Rows are points. The ring and each string are closed loops that go straight from each point to the next, and from the last back to the first. Before rounding, they use only three directions, however many columns there are. Count how often each string passes through the ring. Passing back the other way cancels.

Ring (6 x 4):
[[ 23  46  18 -41]
 [  4  57   3 -22]
 [-27  34 -10 -17]
 [-36   5   6 -19]
 [-14  -6  37 -28]
 [ 12   9  37 -45]]
String (22 x 4):
[[  8  11  53 -25]
 [ -3  16  18 -37]
 [  5   2  21 -56]
 [ 25   3  39 -63]
 [ 34  21  47 -52]
 [ 30  35  40 -40]
 [ 41  46  22 -58]
 [ 26  46   1 -57]
 [  4  34   7 -39]
 [  7  40  23 -24]
 [ 22  62  26 -20]
 [ 30  73  14 -28]
 [ 14  49  -3 -46]
 [  4  34   9 -37]
 [  8  36  25 -27]
 [ 33  46  38 -35]
 [ 33  29  23 -63]
 [ 10  15  11 -58]
 [  0  17  16 -42]
 [  3   4  18 -54]
 [ 11 -10  47 -53]
 [ 13  -5  65 -35]]
Times through: 1

Ring:
[[ 52  -6  16 -39 -10  11]
 [ 24   5  19 -61  10  12]
 [ -6   8  22 -51  43   6]
 [-41   8  17 -19  72   1]
 [-53   2  -5  22  61   3]
 [-35  -5 -13  40  40   5]
 [  5 -15  -3  42  24   2]
 [ 43 -17  12  13   8   2]]
String (28 x 6):
[[ 12  -5   5  -7  16   8]
 [ 43  -2 -19 -31 -54  26]
 [ 88 -18  31 -28 -12   3]
 [ 75 -15  43 -34  17  -3]
 [ 41  -9  37 -28  35  -3]
 [ 67   1  31 -85 -13  13]
 [ 30  12  -7 -80 -41  29]
 [  7   6  -5 -41  -6  19]
 [  4  -2  21 -17  44   1]
 [  3   1  46 -40  76  -7]
 [ -3  10  44 -70  69  -1]
 [ -6  15   6 -68  13  18]
 [ -4  16   4 -72   6  20]
 [  4   7  53 -68  77  -5]
 [ 12   2  48 -52  68  -5]
 [  9   1  13 -32  23   8]
 [ 22   9  -6 -62 -27  24]
 [ 57   8   5 -90 -47  26]
 [ 31   4  -9 -49 -34  24]
 [ 22  -2   4 -23   1  12]
 [ 35 -14  34  -4  44  -6]
 [ 78 -25  39   0  17  -7]
 [ 72 -21  15   1 -15   5]
 [ 31  -5 -16 -13 -34  20]
 [ 22  -2 -21 -15 -35  23]
 [ 51 -18   4  13 -11   7]
 [ 63 -34  49  43  58 -21]
 [ 37 -20  33  18  47 -10]]
Times through: 0
String:
[[ 79  -9  34 -56  -9   7]
 [ 90 -16  34 -38 -11   3]
 [ 74 -27  53   5  45 -15]
 [ 22 -10  13  -1  22   3]
 [ 13  -3  -7  -8  -4  14]
 [ 29 -11 -14  12 -22  15]
 [ 30 -21  -4  45   3   3]
 [ 26 -33  24  79  61 -17]
 [ 19 -30  17  76  54 -14]
 [ 12 -21  19  48  55 -10]
 [  3  -5   3   1  22   7]
 [  6  -1 -16  -8 -12  18]
 [ 36 -16  -8  23 -15  10]
 [ 68 -34  35  44  34 -14]
 [ 61 -27  42  20  42 -13]
 [ 74 -27  56   6  49 -17]
 [ 29  -9  21 -13  25   2]
 [ 13   0  -1 -22   1  14]
 [ 37   7 -14 -64 -51  29]
 [ 51   9   2 -87 -46  27]
 [ 48   2  35 -74  13   7]
 [ 31  -5  48 -40  57  -7]
 [ 18  -3  29 -28  41   0]
 [  6   2  -2 -23   5  14]
 [ 32   7  -4 -63 -32  24]
 [ 53   4   3 -71 -40  23]]
Times through: 4

Ring (7 x 8):
[[-28  12   0  20   2  11  22  -3]
 [-35 -13  44   9 -25 -23  30  11]
 [-15 -28  40  -4 -27 -33  23  16]
 [ 12 -22  -8  -5  -6 -15  11  12]
 [ 29  -7 -52  -1  18  11   0   2]
 [ 25  16 -69   4  36  35  -7 -16]
 [  1  24 -47  12  30  36   1 -19]]
String, 27 rows:
[[ -39  -12   55    5  -27  -24   27    6]
 [ -51  -20   63   18  -39  -34   45   24]
 [ -46  -23   72    6  -40  -39   37   18]
 [ -39  -21   71   -1  -36  -36   28   10]
 [ -15   -8   19    1  -10  -10   15    1]
 [ -20   -7   13   11  -10   -9   23    8]
 [ -24   -4   12   15   -9   -6   26    8]
 [ -10   -3    5    2   -1   -1   12   -3]
 [ -37    7   28   12   -8    0   21   -6]
 [ -16    3   12    0    0    2    9  -11]
 [ -17   20  -13   11   15   23    8  -18]
 [  -5   33  -50   17   35   44    1  -24]
 [  13   43  -90   20   54   63   -7  -29]
 [  13   22  -45   -2   33   35  -12  -29]
 [   7    8  -27    0   17   17    0  -14]
 [  14   11  -54   10   26   26    2   -8]
 [  31   23 -100   16   48   48   -5  -11]
 [  21   16  -73   12   35   36   -1   -9]
 [  31   27  -94   10   50   51  -11  -21]
 [  18   22  -57    0   37   38  -12  -27]
 [   3   11  -27    2   18   19    0  -15]
 [  -1   24  -32    4   27   32   -4  -26]
 [ -13   42  -59   29   39   53    8  -23]
 [ -26   31  -35   34   22   36   21   -9]
 [ -43   21    3   31    3   17   29   -4]
 [ -24   -1   25    3   -8   -5   16   -5]
 [ -19   -4   18    4   -8   -6   16   -1]]
Times through: 1
String:
[[  -3   14  -16    0   17   20   -1  -21]
 [ -13   24  -20    9   21   29    3  -23]
 [ -23   23  -11   16   15   25   11  -17]
 [ -16    6    6    4    2    5   11  -10]
 [ -13    7  -19   19    7   12   19    2]
 [ -33   15  -13   34    4   15   32    7]
 [ -42   14    8   30   -3    9   32    3]
 [ -37   15   -6   34    1   13   33    6]
 [ -24   13  -22   30    7   16   28    6]
 [ -13    6  -10   13    5    9   16   -2]
 [ -17   19  -34   28   16   25   21   -1]
 [ -18   36  -50   31   31   44   14  -15]
 [  -6   30  -39   13   30   38    1  -25]
 [   2   16  -28    2   22   25   -2  -20]
 [   4    7  -37   11   17   18    9   -3]
 [  23   18  -82   15   38   39    0   -8]
 [  48   22 -121   11   56   54  -12  -13]
 [  46    9  -91   -2   42   36  -14  -13]
 [  13   -4  -18   -9   11    6   -3  -10]
 [   4   -4   -9   -4    5    2    4   -6]
 [  26   -7  -37   -8   15    7   -4   -4]
 [   6   -5   -9   -6    5    1    3   -6]
 [  12   -2  -34    4   12    9    7    1]
 [  38    2  -92   13   34   28    3    7]
 [  46    7  -98    5   41   35   -7   -4]
 [  38   10  -76   -4   38   33  -14  -16]
 [  14    7  -31   -6   20   18   -7  -17]
 [  24   24  -66   -2   42   42  -16  -29]
 [  17   35  -74    7   48   53  -13  -32]]
Times through: 3

Ring:
[[ 24  38 -35   7  46  26  18 -10  44  -6   4]
 [ 13  24 -18  -5  25  28  -1  -4  33   5  15]
 [  3 -15  13  -5  -7  17 -22  14   1   8  36]
 [ 16 -55  30  27 -11 -10 -19  30 -28  -9  53]
 [ 25 -74  35  49 -10 -25  -9  39 -45 -22  57]
 [ 15 -69  36  40 -21 -18  -4  40 -53 -22  43]
 [-10 -39  30   4 -38  10  -4  32 -47  -7  16]
 [-27   9   8 -30 -35  41   1  13 -20   8 -15]
 [ -6  35 -19 -18   4  41  17  -2  13   1 -19]
 [ 21  42 -37   6  43  29  26 -10  39  -9  -7]]
String, 24 rows:
[[   8  -31   17   15  -10    4   -5   23  -23   -8   28]
 [  25  -45   15   42    5  -12    7   27  -27  -23   36]
 [  32  -53   15   56    8  -21   15   30  -35  -33   36]
 [ -11  -10   14  -12  -23   25   -7   17  -18    4   10]
 [ -59   14   25  -69  -73   62  -18   17  -32   29  -24]
 [ -55   36    7  -69  -57   69   -4    7  -17   26  -39]
 [  20    9  -19   23   25   13   31    6    4  -21   -3]
 [  12   -5   -2   13    8   13    8   12   -2  -10   14]
 [ -39   44   -5  -60  -32   65   -3   -1    5   24  -30]
 [ -42   62  -17  -65  -27   74   10   -7   12   22  -48]
 [  -8   28  -15  -15   -2   39   20    2    3   -2  -22]
 [  25  -14   -5   32   19    2   17   14   -5  -20   19]
 [ -30    4   16  -36  -42   42  -10   15  -21   14   -6]
 [ -57  -12   40  -57  -84   49  -23   28  -52   24  -12]
 [  -2  -69   44   26  -44   -9   -3   44  -70  -18   29]
 [  38  -83   31   73    1  -38    9   42  -55  -39   54]
 [  32 -105   50   70  -18  -44   -8   52  -70  -34   70]
 [  22  -95   51   51  -24  -32  -20   48  -61  -21   70]
 [  51  -90   32   81   14  -47   -4   41  -41  -37   77]
 [  39  -52   14   56   18  -23    3   27  -20  -27   52]
 [  -7  -20   19   -8  -22   19  -16   20  -17    6   24]
 [  -7  -69   53    3  -47   -2  -43   39  -47    7   60]
 [  46  -97   38   77    6  -47  -10   44  -47  -34   80]
 [  41  -49    9   59   22  -23   10   25  -20  -31   46]]
Times through: 4
String, 29 rows:
[[ -6  24  -4 -34   2  40 -27  -3  33  25  23]
 [ 30 -15  -3  27  27   0  -3  10  13 -10  40]
 [ 33 -25   0  39  25  -7   5  15   0 -19  38]
 [ 30 -40  13  36  15 -11 -10  21  -7 -13  53]
 [  6 -58  39  12 -23  -4 -37  31 -27   4  63]
 [-15 -56  50 -11 -50   9 -45  35 -40  14  52]
 [ -5 -46  36   2 -33   6 -26  31 -35   3  41]
 [  9 -27  14  14  -6   6  -5  21 -17  -7  28]
 [ 42 -56  13  64  20 -27  10  29 -26 -33  49]
 [ 57 -93  27  96  20 -53  13  43 -50 -49  67]
 [ 29 -56  20  51   3 -20   6  32 -35 -28  42]
 [ -3 -34  24   6 -26   9  -8  27 -33  -5  23]
 [-34 -47  49 -21 -72  21 -22  39 -65   7  14]
 [-53 -42  56 -40 -95  33 -23  41 -77  14  -1]
 [-15 -30  26  -1 -40  16   2  29 -47  -7   5]
 [ 19 -21   2  29   8   1  14  18 -15 -19  18]
 [ -3  -5   6  -4 -11  22  -1  14 -10  -1  10]
 [-40  21  10 -52 -45  55 -10  10 -13  21 -18]
 [-46  47  -5 -65 -40  70   2   0  -1  23 -41]
 [ -2  45 -29 -14  14  42  29  -6  18  -4 -29]
 [ 35  11 -28  37  45   6  34   2  18 -26   5]
 [ 13  -2  -5  12  11  14   8  10   2  -9  13]
 [-21  40 -12 -42 -10  53  -2  -3  18  18 -15]
 [-12  53 -24 -37   7  54   5 -11  34  15 -17]
 [  2  11  -6  -7   4  27   1   5   8   2   8]
 [ 27  12 -21  21  36  13  16   1  23 -13  15]
 [ 46  31 -42  32  70  11  25 -12  53 -17  17]
 [ 14  54 -36 -18  43  41  -1 -18  63  13   9]
 [-14  36  -9 -44  -2  50 -22  -6  34  27   9]]
Times through: 1

Ring (8 x 12):
[[ 39 -49  -2 -11  13  -7 -28 -73 -28  -4 -31   8]
 [ 32 -45  17  10  -8 -21 -32 -59 -15 -45 -42  -9]
 [-10  -5  41  31 -27 -23 -14   0  13 -64 -36 -24]
 [-30  24  44  34 -25 -22   7  31  25 -42 -15 -27]
 [-34  50  30  19  -3 -21  36  39  25  24  28 -21]
 [-21  43  10  -1  18 -12  39  19  11  64  40  -6]
 [ -6  18  -4 -16  29   2  23  -9  -5  69  24   9]
 [ 21 -25 -11 -22  27   6  -9 -51 -24  37 -11  17]]
String (26 x 12):
[[ -16   57   22   14    9  -39   52   26   22   60   61  -26]
 [  -3   24   18   10    6  -29   25   -1    9   30   27  -17]
 [ -46   30   30   15   -9    6   11   41   20  -12  -16   -7]
 [ -59   62   47   34  -20  -17   34   71   40  -11   11  -28]
 [ -35   57   53   45  -27  -48   37   51   40  -18   27  -46]
 [ -12   20   40   32  -19  -37   12   13   20  -27    2  -32]
 [  -9    3   29   19  -12  -17   -3    0    9  -28  -19  -16]
 [ -31  -10   42   28  -31    4  -27   16   13  -84  -66  -12]
 [  18  -41   37   29  -29  -27  -38  -38   -2  -88  -59  -22]
 [  58  -51   18   15   -8  -49  -28  -81  -18  -40  -23  -22]
 [  25  -28   15    7   -1  -22  -17  -46  -11  -20  -23   -8]
 [ -12  -18   20    6   -7   10  -23  -11   -3  -37  -49    3]
 [  31  -59   10    1   -4   -4  -45  -66  -23  -50  -61    4]
 [  76  -73    1   -2    6  -37  -40 -111  -36  -25  -31   -6]
 [  40  -35    9    3    4  -30  -16  -63  -17   -9  -14   -9]
 [ -10  -10   19    7   -4    2  -13   -9    0  -24  -34   -1]
 [  -3  -36   28   16  -20    3  -39  -23   -4  -75  -70   -3]
 [  30  -47   37   32  -30  -37  -40  -50   -5  -92  -56  -26]
 [ -16  -17   48   37  -38  -15  -30    4   14  -99  -64  -23]
 [ -32    5   34   21  -19    4  -11   21   14  -50  -43   -9]
 [ -53   34   60   48  -41  -19    5   59   38  -75  -31  -34]
 [ -33   51   49   41  -24  -43   32   46   36  -17   21  -41]
 [  -9   27   26   17   -2  -31   23    8   14   14   20  -22]
 [ -20   23   24   13   -2  -13   15   14   12    6    3  -12]
 [ -13   38   22   13    4  -30   34   15   16   35   35  -20]
 [ -25   67   24   16    8  -38   58   38   27   63   65  -27]]
Times through: 4
